Each row is a point. A path goes straight from each point to the next, and from the last back to the first. The post is the endless flat space through its rows: a point in 2 columns, a line in 3, a plane in 4, and so on, so that a path can go around it. Count how often the path circles the post. Going back the other way cancels.
In the rows, zero is written as 128.

Post, one row:
[[127 124]]
Path (8 x 2):
[[166 123]
 [130 145]
 [ 97 139]
 [ 69 111]
 [111 105]
 [ 75 141]
 [108 151]
 [152 156]]
Times around: 0

Post (3 x 4):
[[122 127 121 107]
 [123 137  84 118]
 [147  91 185 149]]
Path, 16 rows:
[[127  71 131 112]
 [108  93 139 139]
 [102 147  73 123]
 [117 149 174 119]
 [155 138 105 136]
 [162 105 126 122]
 [156 100 118 130]
 [152 117 156 105]
 [134 154 150 113]
 [ 93 156 159 119]
 [122 124  95 150]
 [101 113 143  80]
 [155  74  97 121]
 [195 115 126 142]
 [167 135 158  99]
 [150  92 172 115]]
Times around: 0

Post (5 x 6):
[[106 134 105 119 109 122]
 [152  90 156 147 147 137]
 [ 98 174 136 124 135 105]
 [138 101 155 140 195 168]
 [113 156  91 121 122  78]]
Path, 35 rows:
[[122 156 149 105 142 104]
 [124 155 106  98 115 146]
 [129 111  78  94 170 118]
 [ 81 128 118 105 151  99]
 [ 74 133 129 130 156 126]
 [ 96 137  87 154 140 169]
 [130 217 202 159  92 122]
 [135 163 108 120 136  92]
 [147 140 134 105 167  37]
 [123 123 130 122 152  90]
 [ 97 110 108 130 148  91]
 [125 104 135 112 178 127]
 [134 136 102  96 155 114]
 [119 172 119 114 123 137]
 [110 158 132 120 139 149]
 [115 145 136  90 105 146]
 [152 115 142 109 191  74]
 [118 103 183  92 121 135]
 [159 141 149 129 139  86]
 [155 139 130 147 113 127]
 [119 173 127 155 171 118]
 [114 115 119 161 153 109]
 [ 82 110 128 119 128 123]
 [116 119 167 127 111 124]
 [112 115 106  96 116 153]
 [124 135 126 120 130 179]
 [120 161 117 151 132 104]
 [136 122  77 147 170  84]
 [110  99 155 139 139  86]
 [113  96 149 173 148 141]
 [102 165 123 169 125 120]
 [122 143 146 160  98 186]
 [ 78 164 130 154 127 121]
 [110  97 123 139 164 116]
 [130  85 127 109 177 123]]
Times around: 1

Post, 8 rows:
[[155 114  81 142 135 135 138 152 120]
 [138 104 173 151 209 158 103 195 120]
 [140 118 136  95  93 131 105 131 153]
 [146 119 140 150 123 127 118 159 100]
 [137 120 128 103  81  68 140 115 144]
 [175 128  86 134 106 128 160 168 138]
 [143 151 101 115 100 105 112 135 146]
 [133 150 165 118 161 129 145 128 146]]
Path (26 x 9):
[[178 138 123 161 147 125 163 137 139]
 [126 139 164 100 142  92 121 101 147]
 [164 135 114  76 108 166 161 160 151]
 [108 132 118 147 166 143  84 158 106]
 [161 121 118 135  59 110 112 174 144]
 [162 130 113 153 134 104  82 141 119]
 [187 140 147 100 123 155 139 181 125]
 [128 138 115 120 137  66 159 152 143]
 [139 138 124 121  59 150 132 166 141]
 [139 153 145 113 133 112 106 165 120]
 [181 118 151 160 179 142 134 197  98]
 [138 114 164 138 101 139  89 131 113]
 [126  80  87 148 105  88 142 155 126]
 [148 128  98 128 108 155 150 174 132]
 [136 127 153 101 114 129  88 133 126]
 [203  92 132 120 101 165 148 188 143]
 [122 109 117  99  96 109  84 113 163]
 [113 137 113 110 113  73 137 113 152]
 [152 119  91 118 126 116 119 173 127]
 [166 138 147 142 118 150 127 156 106]
 [149 119 150 154 125 132 119 116 128]
 [124 123  91 143 102 140 137 106 152]
 [151 132 106 124  66 121 125 156 120]
 [175 108 108  72 112 108 172 156 142]
 [138 101  82 106 153 158 150 186 162]
 [ 97 133 134 162 145  76 107 119 103]]
Times around: 1

Post:
[[109 162 145 121 155 122 134 115 155 171 152]
 [128  88 115 130 130 197 132 108 132 144 181]
 [115 149 117 139 127  94 132 116 157 106 129]
 [121 130 153  73 148 145 123 120 156 175 129]
 [124 145 193  82 138 107 137 132 110 142 120]
 [148 142 138 126 137 145 106 112 121  88 134]
 [144 111  94 125 148 138 128 118 125 165 169]
 [146 120 174 110 169 169 121 150 141 118 155]
 [115 156 163 123 141  84  95 144 128 144 145]
 [122 138  87 184 155 125 124 130 146 131  96]]
Path:
[[115 155 139 149 130 124 120 111 166 134 121]
 [160  80 110 132 149 156  80 102 111 112 135]
 [163 156 112 107 150 144  96  86 125  78 115]
 [102 138  89 117 150 130 125 125 154 186 185]
 [112 161 104 115 107 129 154 100 119 179 155]
 [131 197 165 134 154 128 139 135 192 154 160]
 [181 129 133 125 163 110 113 134 108 107  95]
 [120 149 127 128 137 112 101  69 128 168  93]
 [161 163  96 136 142 162 120  70 139 141 100]
 [158 133 152  78 157 182 159 112 136 151 135]
 [145 115 145  99 160 152  90 165 133 115 130]
 [114 145  89 131 176 125  57 118 120 171 165]
 [ 93 111 162 144 133 144 119 111 149 112 180]
 [130 117 134 126 139 101  98 121 134 161 157]
 [164 118 138  96 119 135 139  97 125 121 181]
 [148 128  91 132 142 128  57  96 124 127 121]
 [121 125  78 129 171 119 117 108 155 168 156]
 [125 152 145 126 173 161  96 142 102 155 150]
 [117 141 170  82 155 158 101 136 166 175 203]
 [147 116 164  99 130 176 143 147 164 111 119]]
Times around: 1
